Each row is a point. Each copy is the shape, with its points in the same order, turned, moved and blurred by noise. Some copies are also mirrored. Which?

Shape (8 x 2):
-5.2; -0.9
0.1; -2.4
-2.8; 1.7
2.7; 2.0
9.2; 1.3
-1.5; 0.4
-5.4; -2.9
4.5; -0.8
Copy 1 (8 x 2):
-5.1; 0.0
0.2; -1.7
-2.3; 2.4
3.0; 2.1
9.1; 1.1
-1.2; 1.1
-5.4; -2.3
4.9; -0.7
Copy 1 is: only turned
Copy 2 (8 x 2):
-4.1; -5.8
-2.9; -0.5
-0.7; -5.0
2.1; -0.1
4.6; 5.8
-1.3; -3.1
-6.1; -5.0
0.5; 2.8
Copy 2 is: mirrored
Copy 3 (8 x 2):
5.8; -1.4
0.3; -1.6
4.1; 1.5
-1.3; 3.2
-7.6; 3.9
2.8; 0.7
5.5; -3.4
-3.7; 0.9
Copy 3 is: mirrored
Copy 4 (8 x 2):
-1.7; 1.0
4.2; 0.7
-0.5; -2.1
5.2; -3.7
12.7; -5.4
1.9; -1.2
-0.5; 3.1
8.8; -2.0
Copy 4 is: mirrored

Shape (7 x 3):
-0.4; 0.3; 1.0
-0.5; -2.9; 5.3
-6.9; -0.7; -3.9
1.3; 1.8; 6.3
-4.7; -4.6; -3.7
0.4; -2.6; -7.2
1.7; -2.7; 0.8
Copy 1 (7 x 3):
-3.2; 0.3; 1.8
-3.0; -4.8; 1.5
-10.4; 4.3; 1.5
0.8; -3.2; 5.2
-10.9; 0.6; -1.3
-5.9; 4.9; -5.5
-1.8; -1.1; -1.5
Copy 1 is: only turned
Copy 2 (7 x 3):
-2.3; -1.0; -1.6
-3.3; -5.1; 1.6
-1.2; 6.3; 2.4
-5.9; -5.2; -3.0
1.8; 3.8; 3.8
5.1; 4.1; -1.5
0.9; -2.8; -0.9
Copy 2 is: mirrored
Copy 3 (7 x 3):
2.1; -0.9; 0.8
5.6; -4.6; 1.1
-6.0; -2.6; 3.3
7.9; -0.1; 0.5
-5.0; -5.1; -0.1
-5.0; -0.2; -4.6
3.1; -2.7; -2.7
Copy 3 is: only turned

Shape (12 x 6):
0.1; -4.0; 1.2; -2.5; -2.2; -0.5
4.8; -6.1; 2.3; 1.1; -4.3; -6.0
-1.8; -3.6; 2.1; 1.9; -1.4; -4.9
2.6; -2.9; 1.8; 2.9; 2.3; 1.0
0.2; -4.1; -1.6; 0.1; 2.2; -0.4
3.8; 8.9; -4.6; 0.5; 3.0; 4.9
1.2; 10.0; 1.4; -1.1; 0.3; 1.2
-1.3; -4.5; 0.1; 0.9; -2.9; 0.3
1.2; 8.2; -4.6; -1.1; 2.5; -2.4
-4.8; -2.2; 1.4; 2.5; -0.1; -1.8
3.5; -5.2; 0.3; 6.6; -5.4; -4.2
2.9; 9.2; 0.3; 0.0; 5.2; -0.3
Copy 1 (12 x 6):
0.9; -2.5; 0.7; 1.7; 0.3; 1.8
3.6; 0.0; 3.5; 9.1; -0.1; 3.0
2.8; -0.3; 1.6; 5.5; 4.5; -1.1
2.7; 2.3; 3.2; 0.9; 4.6; 4.8
4.8; -0.2; 0.0; 0.4; 3.9; 3.7
2.6; 11.5; -3.3; -6.2; -0.3; 3.8
-0.2; 9.4; 0.0; -4.1; -1.5; -2.5
0.0; -1.9; -0.8; 3.5; 3.9; 2.9
5.4; 9.2; -4.1; -3.0; -1.6; -2.4
0.9; 0.4; -0.9; 2.1; 7.5; -2.0
0.8; 3.2; 1.3; 10.7; 3.1; 5.2
4.2; 11.1; 0.9; -5.1; 0.6; -1.4
Copy 1 is: only turned
Copy 2 (12 x 6):
-5.6; -3.2; -0.4; 2.8; -0.3; -0.3
-3.9; -5.9; 1.7; 3.3; 0.2; -9.8
-2.6; -3.3; 0.6; 1.7; -4.5; -4.2
1.2; -3.2; 2.8; 0.7; 2.1; -2.0
-0.7; -2.8; -0.7; 0.5; 1.4; -1.8
-0.5; 8.8; 1.8; -3.4; 7.8; -0.4
-6.1; 8.1; 5.2; -4.5; 1.8; -0.6
-2.3; -2.2; -0.4; 5.9; -1.1; -1.4
-2.8; 7.0; -1.3; -7.4; 3.1; -3.0
-0.2; -0.7; 0.4; 0.7; -6.0; -0.9
-0.8; -2.4; 0.7; 6.6; -1.8; -10.9
-2.6; 6.5; 4.2; -7.7; 4.1; -1.9
Copy 2 is: mirrored
Copy 3 (12 x 6):
-2.0; -1.0; 3.2; -2.1; 3.4; -0.4
0.3; 0.5; 1.8; -6.5; 4.7; -6.3
0.2; 2.6; 3.5; -4.4; 5.9; -0.1
3.7; -0.3; 1.3; 1.4; 3.7; -2.5
-0.3; 0.5; 0.9; 0.8; 6.7; -0.1
4.3; 1.4; -6.7; 5.7; -3.6; 5.3
3.4; 3.1; -2.0; 0.6; -6.3; 4.0
0.6; -2.4; 4.2; -2.4; 4.4; 1.1
1.3; 4.7; -5.6; 1.2; -1.0; 5.1
1.8; 2.6; 5.4; -2.2; 5.2; 3.2
5.1; -1.7; 1.1; -7.6; 7.0; -3.3
4.7; 6.9; -4.2; 3.6; -1.8; 2.3
Copy 3 is: mirrored
Copy 4 (12 x 6):
-4.0; -1.0; 5.0; -2.0; 1.1; 1.5
2.8; -3.4; 10.0; -4.6; 3.6; 1.0
-0.6; -2.2; 7.6; 1.4; 0.9; -1.6
0.2; -3.7; 0.0; 0.1; 3.9; -0.3
-3.3; -3.7; 1.3; -1.0; 2.2; -2.3
-0.1; -2.9; -8.1; -1.7; -7.0; 1.7
1.0; 2.4; -3.6; 0.3; -7.6; 2.3
-4.5; -5.1; 5.1; 0.4; 1.6; 2.1
-0.5; -1.1; -2.6; -2.3; -9.0; -3.9
-3.6; -3.5; 5.6; 4.5; 0.4; -1.8
4.1; -8.0; 8.4; -1.4; 1.5; 1.6
2.5; 1.3; -6.0; 0.4; -5.3; -2.9
Copy 4 is: only turned
